Rows are points. Each copy is the shape, with its points in the same order, turned, moved and blurred by noise. Some copies are also mirrored. Which?

Shape, 6 rows:
[-14 -3 4]
[-28 11 26]
[0 -2 14]
[12 32 7]
[40 -29 23]
[77 -92 -59]
Copy 1:
[-16 -3 17]
[-38 -17 10]
[-7 -21 7]
[-12 -18 -27]
[40 -43 9]
[121 24 30]
Copy 1 is: mirrored
Copy 2, 6 rows:
[6 -12 10]
[-17 -29 20]
[8 -27 10]
[-5 -40 -25]
[58 -30 9]
[113 61 -43]
Copy 2 is: mirrored

Shape:
[-14 4 76 53]
[26 -18 -39 17]
[-83 57 -4 -36]
[-90 -24 5 14]
[32 -93 -35 -42]
[18 -57 -17 -9]
[7 -29 1 15]
Copy 1 (7 x 4):
[-65 64 -23 -46]
[-19 -12 5 48]
[53 -29 -45 -77]
[-45 -47 -53 -66]
[-54 -67 65 25]
[-41 -36 31 21]
[-36 -5 7 5]
Copy 1 is: only turned
Copy 2:
[-55 72 10 14]
[34 -19 38 -2]
[-41 -30 -49 -73]
[-78 -23 28 -41]
[17 -85 57 64]
[15 -42 49 34]
[-13 -3 39 13]
Copy 2 is: mirrored

Shape, 10 rows:
[67 49 -12 -70 53 -30]
[58 9 54 52 -24 -16]
[68 56 -16 8 32 -48]
[5 -26 -25 42 -76 65]
[-29 17 -17 9 -19 21]
[11 -36 -46 -8 93 30]
[-20 31 -49 -29 64 -30]
[17 7 -60 -15 54 5]
[29 26 12 -39 23 -31]
[4 55 35 63 -46 61]
Copy 1, 10 rows:
[32 71 -45 -35 -25 82]
[52 37 50 -69 56 -18]
[58 86 16 -16 4 49]
[-1 -73 88 -27 46 9]
[-29 -4 35 -2 5 1]
[22 -7 -60 49 45 49]
[-2 48 -30 45 -21 31]
[14 14 -13 42 6 58]
[20 48 -22 -40 -21 25]
[-37 21 82 -57 78 -11]
Copy 1 is: only turned
Copy 2 (10 x 6):
[103 -2 31 19 13 -19]
[-8 48 -44 -31 -42 -65]
[72 17 -30 -22 30 -32]
[-37 62 -58 -11 -83 67]
[-27 33 -9 5 -8 47]
[38 -40 -55 90 -13 30]
[29 -29 5 34 53 34]
[50 -17 -30 38 10 37]
[39 -2 23 3 -4 -19]
[-40 121 -36 2 -27 1]
Copy 2 is: only turned
Copy 3:
[-53 56 65 95 -8 -14]
[51 93 14 12 49 0]
[-43 67 40 59 58 -16]
[52 18 -86 -8 -8 -14]
[-8 8 -21 -16 -19 12]
[10 -70 46 65 10 -12]
[-63 -19 60 24 6 -5]
[-32 -27 23 51 13 -20]
[-28 57 58 38 -11 -11]
[33 67 -54 -7 25 67]
Copy 3 is: mirrored

Shape (13 x 9):
[-21 -45 6 -31 24 24 -36 44 0]
[57 -76 -24 -13 41 34 -13 18 -35]
[-28 4 14 29 6 6 -18 5 30]
[45 -18 -11 -11 -7 -59 14 -27 -26]
[-16 10 0 11 29 1 8 6 -42]
[2 27 12 -38 -12 -3 28 -17 -32]
[-33 -2 3 121 -5 4 7 -26 97]
[-26 9 5 19 -28 20 20 -34 -27]
[114 -18 -75 0 -38 11 14 41 24]
[21 -23 17 -9 8 -26 -3 63 -54]
[-17 12 -58 14 31 -107 9 26 -19]
[-32 -26 -8 26 -59 27 9 -6 21]
[7 20 15 42 -24 24 -49 -103 -55]
Copy 1:
[-26 3 -21 -70 -5 27 -12 -25 1]
[11 -71 -31 -64 -26 -12 9 -22 48]
[-36 9 18 15 3 44 -8 -28 -4]
[16 -25 -2 22 -21 -56 5 33 -5]
[-13 -38 -7 1 -8 29 26 -5 -36]
[-39 -20 2 2 3 -41 26 2 -54]
[-61 10 48 106 -31 74 -27 -45 55]
[-52 -43 1 40 0 -6 -10 -18 -44]
[37 -25 21 -2 -80 -81 3 -84 35]
[17 -25 24 -57 -41 -1 5 13 -33]
[64 30 -21 39 -56 17 22 29 -43]
[-67 -13 1 24 -35 1 -50 -42 -15]
[-11 -85 11 62 82 -9 -44 -15 -26]
Copy 1 is: only turned
Copy 2 (13 x 9):
[9 -10 -19 -41 -3 8 -4 49 30]
[-26 -53 -10 -8 -6 9 78 38 24]
[13 7 2 -2 -2 20 -40 -23 4]
[-14 -24 -3 85 30 -37 15 13 4]
[28 10 30 16 -3 -3 13 18 -22]
[13 39 -9 30 21 -53 16 2 -21]
[-15 -14 48 14 -12 57 -78 -113 23]
[2 21 20 19 -31 -42 -5 -31 -21]
[-98 24 -46 66 9 41 63 0 41]
[-23 -4 9 18 23 1 7 80 -26]
[32 16 52 106 26 20 -21 52 38]
[-38 20 7 -1 -41 -27 -37 -32 22]
[36 -39 -27 50 -67 -42 3 -57 -69]
Copy 2 is: mirrored
Copy 3:
[57 -22 46 8 43 29 1 -21 -26]
[50 -57 40 59 20 -20 19 27 -57]
[12 31 18 -6 7 46 -6 -6 -11]
[13 23 10 17 13 -77 8 23 8]
[24 23 31 -15 -17 -20 -2 -4 -55]
[-16 17 44 -41 15 -44 -23 36 -26]
[-38 52 -12 34 -73 95 41 -7 37]
[-15 4 25 -27 -48 0 -39 3 -10]
[10 -52 -63 31 36 -23 51 94 -11]
[86 24 32 -8 26 -33 1 35 -38]
[44 55 -36 -34 13 -60 57 -34 -10]
[1 -27 12 -12 -37 38 -22 12 34]
[-37 28 11 48 -51 -25 -102 -6 -25]
Copy 3 is: mirrored

Shape:
[1 -12 -5 29 -23 1 -6 18 9 -4 -17]
[-13 -33 15 10 -24 12 4 -13 19 -19 -11]
[-27 -10 -19 -10 9 -28 32 0 13 -24 -15]
[-11 -16 -20 48 -24 -20 7 -10 -11 60 -2]
[-22 -27 -20 -5 43 -19 -11 26 -29 -18 -6]
[-12 121 -20 -9 -1 -25 0 15 5 12 7]
[25 -16 -15 -1 29 -20 75 85 -66 30 -11]
[-32 0 8 4 -20 -1 -14 13 15 -9 -1]
[45 -25 10 -22 41 34 41 46 2 20 23]
[18 -26 3 27 -26 -15 -9 -26 19 -24 2]
[-3 -14 -16 -14 15 3 -1 0 26 -24 39]
[11 -32 -19 11 50 -13 -6 -21 3 -33 -18]
[-23 -27 -1 -5 -20 0 -2 -17 -43 -25 -5]
[11 -29 -28 -17 -9 -18 -10 22 13 -16 -10]
[-14 27 1 -19 37 -32 -11 23 22 -11 42]
[4 -28 41 -24 14 -28 10 -25 25 52 -13]
[-18 -5 -15 -23 -14 11 -12 2 24 -20 -4]
Copy 1, 17 rows:
[-4 7 -20 -16 -19 7 30 27 30 -12 -3]
[3 -14 2 -9 -13 26 17 5 8 -38 -13]
[-15 2 2 -2 -5 -35 1 -20 -7 -10 3]
[15 -21 -30 4 -72 -25 19 51 10 6 -25]
[-15 31 -33 23 -1 -20 -39 0 14 -6 -18]
[26 24 42 -18 -18 -47 11 -2 61 96 24]
[-76 46 -10 29 -18 -45 -18 89 -29 23 18]
[0 1 -2 5 -26 18 15 -8 33 -1 -1]
[-33 10 -7 -21 6 27 -50 68 -33 24 21]
[38 -19 -20 -14 -1 4 23 24 21 -40 5]
[21 7 -15 -20 -6 11 -31 -9 -3 -7 25]
[18 6 -34 -11 34 -23 -22 7 -3 -27 -32]
[10 13 14 19 -28 -9 -14 14 24 -48 -16]
[-21 -4 -26 -16 -7 -15 -16 11 30 -27 21]
[21 10 -14 14 4 -3 -28 -19 16 43 35]
[-3 -79 -2 19 -5 5 -18 28 -5 17 -18]
[-7 1 7 -25 -19 11 -11 -19 31 -13 5]
Copy 1 is: only turned
Copy 2, 17 rows:
[10 -11 -19 -29 -5 11 -14 1 15 20 -12]
[-10 -12 6 -15 -38 -3 -15 -8 38 13 -13]
[0 41 24 -38 -17 -13 3 -3 23 -3 4]
[13 -8 -14 -37 8 7 30 -13 -23 54 -45]
[-24 47 -31 -6 8 -5 13 11 7 -14 19]
[22 17 40 -49 4 46 -34 -27 -87 -32 22]
[-27 6 5 -53 92 -8 40 67 -15 -3 5]
[-2 -10 1 -29 -40 13 -15 -8 -1 14 18]
[-7 -28 32 32 52 8 31 41 18 -17 11]
[13 -9 0 -5 -27 -37 -29 -17 20 21 -27]
[8 -2 19 16 -30 -18 11 -19 9 -19 27]
[2 51 -15 20 3 -30 -13 -14 30 -13 -19]
[-43 -4 -19 -31 -32 -21 -6 -2 2 -7 -20]
[23 8 -14 -16 -26 -13 0 34 13 -5 -1]
[6 21 24 7 0 -10 0 -17 -37 -2 51]
[-12 23 52 27 -25 9 11 20 -4 55 -31]
[12 3 2 -17 -52 14 -12 -6 14 -19 8]
Copy 2 is: mirrored
Copy 3 (17 x 11):
[-11 8 3 16 -34 6 -21 2 -23 -3 -4]
[-21 -15 -1 14 -6 -8 -19 2 -7 -29 -23]
[-15 31 3 -14 9 6 -5 45 2 -28 -5]
[-31 12 -29 -27 -61 16 -18 -2 12 33 -16]
[21 16 -15 -21 -6 -13 10 63 -43 3 -11]
[62 79 27 -18 4 15 -34 -10 40 32 47]
[-25 19 72 -63 -50 -9 23 72 -45 54 17]
[8 9 -4 8 -3 -7 -45 12 -7 -7 -10]
[18 -51 68 -18 -24 18 20 55 -10 24 -4]
[-24 -17 -23 19 -4 14 0 -15 -12 -18 7]
[24 -26 -8 2 6 16 -10 42 7 -21 14]
[10 5 -24 11 2 10 49 36 -22 -18 -16]
[-8 -2 -17 -31 -4 -42 -7 4 -24 -23 -6]
[3 1 1 -16 -10 31 -14 25 -42 -27 1]
[43 7 -2 -4 33 22 -23 50 6 23 22]
[-18 -16 7 -27 24 40 -3 1 11 30 -62]
[23 1 3 -4 -2 8 -31 14 -7 -39 -9]
Copy 3 is: mirrored

Shape, 16 rows:
[13 42 4 8 17 -12 22 -32 27 2 14 -8]
[-44 -10 -101 -48 15 -12 -3 -14 -8 -22 -22 37]
[-12 12 9 24 -79 -28 8 -26 1 -26 -25 11]
[27 -31 -38 -33 35 12 -19 -15 -21 14 14 -17]
[2 24 -30 -18 19 -28 -73 20 5 12 4 2]
[1 28 -22 -14 22 -38 -4 -22 -20 22 -5 -19]
[26 -48 -25 -41 -4 -6 0 -21 26 21 -19 -7]
[-23 9 -10 4 38 -25 -2 -13 -12 -19 10 2]
[14 33 -17 5 20 18 -3 -2 49 -23 -57 8]
[2 -9 14 13 33 -28 16 -28 19 -5 1 17]
[-14 15 -21 9 11 -19 11 2 -31 19 -16 36]
[-18 8 3 27 36 68 -29 -18 -3 35 10 31]
[24 12 10 -5 -47 -25 -30 2 35 50 16 18]
[-85 20 -6 -37 21 -27 -13 50 -26 -22 12 -7]
[-25 -121 -62 31 -65 20 20 -3 15 47 8 -13]
[-80 -20 9 -1 19 -5 3 -21 34 -17 -40 -23]
Copy 1 (16 x 12):
[39 -6 -18 8 5 -10 22 -13 22 -6 -1 38]
[-22 -12 -70 49 -81 -30 12 -31 -29 -15 39 -7]
[28 -30 28 -13 -38 -29 43 37 6 -61 8 -8]
[-18 -6 -43 47 -6 9 5 27 -21 47 17 10]
[29 -8 -43 0 2 -23 3 -16 -33 40 21 -44]
[25 -9 -24 17 -27 -35 23 -4 22 32 6 1]
[-3 -25 -34 34 -32 22 -35 40 8 10 17 5]
[-10 -1 -40 -13 -21 -24 29 -15 2 9 -10 14]
[15 -29 -22 11 28 -45 -31 -23 -7 -35 25 28]
[-6 16 -31 -20 -5 -9 14 -1 33 -10 1 27]
[-2 34 -25 26 -16 -52 24 9 5 -11 13 -3]
[-7 27 -53 38 71 -4 44 7 -14 -19 -1 -5]
[68 5 -2 -8 0 20 4 31 -3 -7 24 -40]
[3 8 -71 -8 -59 -47 30 -23 -46 -3 -60 -32]
[-48 4 25 72 -53 96 0 37 -14 -53 -4 -35]
[-30 -42 -62 -8 -24 -10 -4 -21 16 -52 -41 -5]
Copy 1 is: mirrored
Copy 2, 16 rows:
[-23 2 -1 3 -3 -25 -25 54 17 25 -1 28]
[-24 -93 -14 4 0 30 -51 41 -21 18 -87 -33]
[-9 -38 43 -28 -23 -12 49 33 36 -23 -25 -1]
[-8 -29 -59 42 25 19 -7 19 -31 23 -30 10]
[-35 14 -44 5 -38 12 -12 33 -42 8 -41 -38]
[-22 -6 -18 -11 2 31 -7 46 -7 46 -13 -4]
[11 -14 -29 54 13 18 3 33 19 6 -63 10]
[-2 -28 -10 -11 0 -8 -32 24 -15 29 -4 -25]
[-5 -9 -27 -11 -7 -13 -46 84 19 -44 -28 5]
[15 -4 -11 5 16 -37 -21 31 25 32 -15 -14]
[-10 -29 -29 -52 9 0 -8 23 3 27 -45 -6]
[-12 11 -28 -25 48 -48 -29 10 -55 -14 -45 25]
[-35 36 -14 11 -38 -19 37 15 15 9 -61 17]
[14 -30 5 -38 -56 35 -59 -24 -41 22 -20 -25]
[-32 -38 3 51 65 22 23 -74 50 -37 -88 4]
[33 -3 48 0 14 16 -60 19 4 -22 -29 -25]
Copy 2 is: mirrored
Copy 3:
[-2 -1 12 -36 44 3 6 -14 -28 -10 -3 19]
[28 -8 -4 -1 -22 -45 88 -55 46 29 -8 -1]
[13 61 54 17 5 31 12 -6 9 3 15 42]
[15 -59 -34 -16 -25 22 55 -15 -11 -25 16 -2]
[25 -69 7 10 -8 8 -10 -68 8 6 -14 14]
[-29 -42 20 -32 5 18 31 -39 -2 3 1 22]
[32 -45 -5 21 1 9 70 8 -26 8 24 20]
[-31 1 -10 -16 -2 2 12 -39 -10 3 -29 10]
[49 8 30 -6 35 -4 22 -21 -39 19 -25 -34]
[-18 2 -14 1 35 2 25 -9 -31 2 -26 28]
[-16 -12 11 -10 -3 18 29 1 31 22 -27 3]
[3 -33 11 19 -5 -8 9 16 0 -64 -56 -33]
[40 -40 28 25 23 17 -21 10 14 -2 17 54]
[-33 -12 3 -8 -72 -41 -24 -48 4 39 -20 13]
[-1 2 -17 89 -19 -16 60 49 28 -24 95 -3]
[-25 16 41 35 -18 -50 35 -17 -56 9 -2 5]
Copy 3 is: only turned
Copy 4 (16 x 12):
[13 -20 -20 1 -7 -16 38 18 -15 -9 -30 -22]
[38 26 -77 69 -41 20 -57 3 -20 -8 21 -50]
[3 -34 -2 50 -28 -9 47 -39 -4 33 39 -4]
[36 10 -17 -13 11 26 -53 6 3 -31 -5 -3]
[48 -2 -5 4 -30 -16 -44 45 -38 21 15 17]
[46 16 -11 14 -8 -26 -1 23 -23 -30 14 -11]
[46 -33 -27 22 47 11 -39 -21 -1 0 0 -13]
[7 13 -14 8 -21 -24 -8 24 0 -4 8 -44]
[1 -25 -52 38 -18 -45 -17 -9 -16 18 -52 7]
[6 -22 -24 8 10 -32 7 30 23 2 0 -39]
[17 29 -51 25 -11 -21 10 17 8 -2 37 -2]
[34 33 -50 -45 -32 -12 -9 5 46 38 -33 15]
[57 -43 -18 -7 11 8 28 19 -23 55 24 35]
[0 55 -24 -4 -31 -33 -24 13 -57 38 52 -60]
[43 33 5 63 69 74 -16 -41 59 68 10 -18]
[29 11 -6 23 -6 -58 -16 -30 6 45 -12 -84]
Copy 4 is: only turned

Shape:
[-34 62 -12 12 16 47 -7 -21 14 -30 -27 32]
[12 4 -109 3 -45 18 5 -33 -9 -9 -27 17]
[-32 13 -11 -10 11 -16 3 -12 7 29 39 -23]
[-24 -30 7 -44 -36 11 -27 -32 15 -22 57 -6]
[-48 30 -11 35 13 4 -22 48 -34 4 -53 5]
[-23 5 5 -3 7 -1 35 9 -53 15 26 -41]
[-18 -41 45 40 -21 -21 -17 6 -6 -45 -15 -37]
[-60 -24 -4 10 4 35 -69 6 -47 -98 -6 -37]
[-24 -24 13 -28 27 -6 24 35 13 -52 -1 -36]
[81 -16 -56 -65 -40 -17 25 13 37 -84 -50 -16]
[-21 -18 6 12 27 -10 -49 -21 -18 -8 37 -42]
[-36 -18 1 26 34 -9 59 -64 -19 10 -4 10]
[10 -51 18 8 37 8 38 -13 13 17 27 -49]
[-11 -42 -31 -19 2 5 26 -7 -1 -9 -21 -4]
[8 -25 -12 18 -2 6 28 9 -31 -20 -1 50]
[-15 -47 -18 -56 6 55 5 -7 -64 -7 -10 -64]
[-46 -10 -7 10 -11 28 47 12 -5 -19 37 -46]
Copy 1:
[12 10 4 -17 -1 23 -31 -11 -32 24 40 -79]
[-17 -26 83 20 35 48 -2 -36 2 77 35 -12]
[-6 23 -9 31 16 -8 -13 -39 15 -3 -1 11]
[55 22 33 12 -12 35 -33 -19 41 -1 -36 25]
[23 -14 17 17 48 -46 -8 12 -40 2 67 -42]
[8 -4 -24 52 -1 -19 -13 5 8 12 36 29]
[5 6 56 -2 -4 -41 -57 55 9 -28 10 27]
[68 62 58 6 19 7 -40 64 25 -10 67 -7]
[22 9 14 8 -28 -53 -11 15 67 0 25 -19]
[-2 -63 112 -34 -54 10 42 -2 78 41 37 -21]
[5 59 16 14 24 5 -9 24 17 -26 6 29]
[-65 -9 -20 48 8 13 -57 16 10 17 9 -25]
[-43 20 4 45 -31 -32 -3 34 29 16 -31 16]
[-7 -15 50 42 12 -6 -18 10 44 27 9 -24]
[0 -47 9 -5 29 4 -24 39 14 40 1 -7]
[42 12 30 103 -18 16 12 40 39 19 34 9]
[18 22 6 42 -31 -34 -41 4 14 45 16 9]
Copy 1 is: mirrored
Copy 2:
[-20 -16 -27 67 34 8 -31 -6 34 19 3 45]
[66 -43 -28 16 44 7 -22 31 50 -65 -42 27]
[20 20 33 24 -13 34 25 3 8 -30 32 13]
[47 69 19 22 -35 0 -18 45 1 -23 -14 51]
[17 -60 4 19 14 -40 -28 -39 15 22 38 -4]
[33 -13 31 -27 -11 46 4 0 -21 8 40 22]
[32 50 -21 -39 -20 -27 -32 -2 34 33 39 -9]
[27 11 -2 -20 -17 -50 -99 5 33 6 65 76]
[-18 13 -14 -6 -36 3 -48 40 -7 1 38 -11]
[14 -19 -121 -26 -37 -3 -24 89 22 -55 -30 -1]
[13 46 26 -18 -20 -1 -8 -30 19 -42 41 46]
[22 28 6 -2 65 59 -18 -18 -14 -8 21 -9]
[-15 46 28 -49 -20 53 -9 4 9 -17 -2 -16]
[26 0 -10 -4 0 20 -43 20 -2 -32 -12 -11]
[14 -4 -11 -17 48 -19 -19 13 -26 6 -25 5]
[42 -23 16 -39 -54 54 -79 -2 -14 -27 1 37]
[7 -2 42 -16 -5 39 -21 55 15 23 29 9]
Copy 2 is: only turned

Shape, 16 rows:
[38 16 -26 -13 31 -29 17 2 72 56 47 43]
[20 -8 -11 -2 -31 -86 -33 25 72 16 -16 62]
[32 -19 -55 -3 -60 -54 14 12 -12 18 23 21]
[7 -24 -8 -5 -46 -30 -2 41 74 -15 42 40]
[-10 -40 -15 -46 -16 -28 39 19 38 15 -9 54]
[-22 -42 -2 -9 -27 -34 4 -43 82 31 16 8]
[-35 -22 21 -40 -29 -43 15 10 37 -6 55 71]
[-16 16 70 58 22 -33 -26 82 -81 -6 -38 -66]
[66 1 -11 12 37 38 -53 2 5 -39 -22 -55]
[58 58 5 -42 2 -25 -5 -12 -3 -31 -52 -52]
[-22 6 -48 10 -38 -18 46 9 87 16 -7 36]
[-33 31 12 58 50 -33 -44 -1 -78 -59 -32 -20]
[-26 38 44 49 7 14 -19 50 -73 -47 -51 20]
[35 3 73 70 -11 -17 0 0 -48 -15 -31 18]
[-25 -49 -15 -26 -13 -12 -20 10 38 52 -12 73]
[-29 54 41 28 -38 4 -55 22 -52 12 -9 1]
Copy 1 (16 x 12):
[56 -52 36 -38 36 -70 -16 -46 56 29 -6 -36]
[17 -2 -40 -17 6 -97 11 -60 28 -3 -44 -65]
[-23 -42 -47 -26 -34 -19 -33 -14 44 27 -38 -65]
[15 -63 -21 -16 39 -69 28 -1 16 -8 -41 -61]
[-21 -14 -24 2 54 -36 -7 -23 69 -10 -11 -21]
[-37 -52 6 7 23 -73 37 -67 8 32 -2 -5]
[6 -66 -18 27 64 -67 -21 -22 13 -34 -28 -43]
[35 121 -13 22 -14 15 -30 68 -69 40 -6 -34]
[76 4 2 -31 -48 49 44 -6 -10 14 -36 12]
[38 21 -28 -82 -23 27 -10 -49 -49 -21 -25 17]
[-35 -31 23 -42 22 -59 24 -43 44 -17 -7 -66]
[42 62 -15 55 -55 51 -9 -7 -60 -32 21 -40]
[17 89 -7 38 -37 16 -18 41 -31 -66 -21 -31]
[17 46 -28 -2 -77 -44 -27 58 -37 -22 13 -1]
[-12 -7 4 43 25 -68 -3 -41 75 18 -44 -15]
[5 36 30 24 -30 -12 -39 -2 -58 -20 -71 -24]
Copy 1 is: only turned
Copy 2:
[15 -35 19 -20 -24 69 14 51 64 46 -29 -71]
[-5 -73 31 -50 3 11 -32 26 46 74 -92 -8]
[28 -10 79 -2 15 -9 -10 12 -12 56 -68 -43]
[-12 -1 56 -81 10 30 -8 35 33 32 -71 -12]
[39 -55 54 -31 15 27 28 46 14 20 -55 6]
[6 -73 52 -66 -43 20 11 -3 11 17 -20 -12]
[18 -32 67 -82 43 59 4 18 22 50 -18 2]
[-67 -25 -28 63 89 -19 -88 8 -15 -15 24 18]
[-25 28 -55 45 -29 10 1 -38 25 -9 -48 6]
[18 -21 -47 36 55 -18 11 -60 53 -16 -53 -31]
[39 -39 31 -75 -24 -15 1 67 26 10 -40 -30]
[8 1 -47 47 42 -37 -80 -34 8 49 38 51]
[26 5 -55 13 84 -3 -87 14 -21 6 3 49]
[19 -25 6 34 44 32 -113 -15 -4 -20 -24 10]
[20 -62 24 -43 -18 52 13 50 -20 61 -49 13]
[-6 -20 -49 -16 58 12 -67 -13 -52 32 -10 -15]
Copy 2 is: mirrored
Copy 3 (16 x 12):
[-19 5 69 -39 12 6 -47 65 70 -27 -21 -24]
[-67 34 -16 12 45 -26 -42 76 63 -4 0 -16]
[-11 -22 -15 54 -23 -9 -49 51 16 -45 -1 17]
[-21 15 24 45 23 3 -32 70 31 41 -16 -19]
[-26 -11 2 36 25 -17 40 45 62 -10 -13 2]
[-34 8 23 54 23 0 -32 0 91 -7 5 -49]
[-27 22 56 69 13 -45 33 62 35 1 -9 -26]
[-61 -40 10 19 108 -27 -26 -60 -114 3 3 53]
[33 -17 9 -37 31 -17 -85 -51 0 64 19 47]
[25 -48 -36 -42 39 -73 -49 -21 -12 12 24 -22]
[-24 21 -15 14 -11 35 -5 37 53 -3 -41 -44]
[-5 40 15 9 50 -58 -25 -81 -82 -29 8 44]
[-42 15 -1 -10 37 -47 22 -50 -88 17 -33 59]
[-65 -19 8 17 34 -77 -46 -51 -34 10 -66 39]
[-69 13 29 21 -1 2 23 21 78 -2 13 21]
[-85 -11 22 12 -7 -47 -19 -32 -70 14 8 8]
Copy 3 is: mirrored
Copy 4 (16 x 12):
[12 -35 -54 45 14 -45 64 -38 23 -50 3 -42]
[7 -9 -25 8 51 -74 -4 -49 19 -76 -69 1]
[29 23 -47 -17 77 -17 -10 -3 7 -53 13 -10]
[25 -10 -16 21 51 6 18 -56 29 -103 -30 11]
[35 30 -45 -3 -5 -16 19 -14 60 -72 -33 1]
[83 -31 -1 35 8 -23 -8 -27 58 -59 -32 -25]
[23 0 -10 -1 39 8 47 3 72 -106 -46 -16]
[-84 14 106 -64 22 14 -4 -35 26 50 4 5]
[-14 -5 16 53 6 50 9 -32 -56 55 -34 8]
[-35 56 25 45 -12 1 -18 5 -54 4 -33 -49]
[33 -25 -36 28 -18 -32 -16 -23 26 -100 11 18]
[-46 -34 81 -51 15 12 11 53 -25 37 -38 24]
[-99 10 60 -31 12 25 -1 30 27 11 -23 65]
[-35 27 80 22 53 -28 19 18 37 31 -5 49]
[20 -24 -64 0 20 -20 1 -18 90 -35 -62 6]
[-80 -28 48 2 57 23 -35 19 49 -2 -22 -4]
Copy 4 is: mirrored
